Rows are points. Two turns around zero, p and q, are shown by what they do to some points. Write where each new point lands after one turn and then the other. Backwards means that the second turn is done in reverse. Each puzzle has new turns, and all numbers are rounded.

Turn p:
[-3.3, -1.2, -2.1] => [-2.6, -2.9, -1.3]
[-2.2, -1.1,  3.0] => [-1.2, -1.3,  3.5]
[-2.9,  1.9, -2.7] => [-3.7, -0.1, -2.4]
[4.4, 1.3, 0.1] => [ 3.3,  3.0, -0.8]
[ 4.0, -0.9,  1.7] => [4.1, 1.3, 1.1]
Turn q:
[ 1.5, -2.3, -2.9] => [ 2.6, -2.7, -1.4]
[-0.1,  2.9, -2.5] => [-0.6,  1.2, -3.6]
[-2.9,  1.0,  0.2] => [-3.1, -0.1, -0.3]
[ 1.5, -1.6,  5.3] => [1.1, 1.7, 5.4]
Where do these land?
p, then q backwards: [-5.1,  2.5,  2.5] => [-4.9,  0.7,  3.7]
q, then p backwards: [ 2.5,  0.2, -2.7] => [ 2.7, -1.1, -2.2]
q, then p: [ 0.3, -3.8,  0.0] => [ 2.8, -1.6,  2.0]
q, then p: [2.3, 1.1, 0.3] => [ 0.7,  2.3, -0.9]

Turn p:
[ 3.3,  0.9, -2.6,  1.3] => [ 1.6,  0.6, -1.5, -3.9]
[-2.4, -3.3, -1.7, -4.8] => [-1.3, -5.4,  3.4,  0.6]
[-3.1,  3.7,  3.6,  1.0] => [-2.8,  2.3, -2.7,  4.1]
[-1.6,  1.4,  3.1, -0.8] => [-2.6,  1.3,  0.0,  2.5]
[-2.4, -1.1,  0.2,  0.8] => [ 1.0, -0.9,  0.1,  2.4]
[3.3, 0.2, 1.8, 1.5] => [ 0.5,  3.6,  0.7, -1.6]
[ 2.9, -1.7, -4.3,  0.9] => [ 3.3, -1.5,  0.0, -4.1]
Turn q:
[-3.2, -1.4,  4.1,  2.7] => [1.4, 0.1, 5.8, 0.4]
[ 0.3, -0.2, -1.5,  1.8] => [-1.1,  1.3, -0.2,  1.6]
[ 0.3,  2.6,  0.4, -3.9] => [-0.3, -2.1, -2.0, -3.7]
[-2.9, -1.3,  0.3,  0.9] => [-0.4, -1.4,  2.6,  1.5]
[ 2.6,  4.1,  1.0, -2.6] => [-0.2,  0.7, -2.5, -4.9]
[ 3.0, -1.7, -6.5,  1.0] => [-2.0,  1.6, -5.2,  4.7]
[-0.2, -2.1,  2.2,  0.2] => [ 2.5, -0.2,  1.6,  0.5]
Where do these land?
q, then p: [ 1.5,  0.3,  2.4, -3.7] => [-0.9, -1.4,  2.6, -3.5]
q, then p: [2.6, 1.9, 0.1, 6.0] => [-3.7,  1.7, -5.3,  1.3]
p, then q backwards: [-2.3,  0.3,  2.0, -3.9] => [-3.8,  0.5, -2.7,  1.5]
p, then q: [-2.8, -4.1, -1.7, -0.1] => [4.0, 2.7, 0.6, 2.0]
p, then q: [ 2.0,  3.8, -2.0,  3.1] => [-3.0, -1.2, -4.7, -0.1]
q, then p: [-0.2,  0.3,  1.5,  0.5] => [-1.3,  0.8,  0.5, -0.1]
p, then q: [-0.8, -2.6, -2.2, -1.8] => [ 3.7, -0.3,  0.4,  1.3]
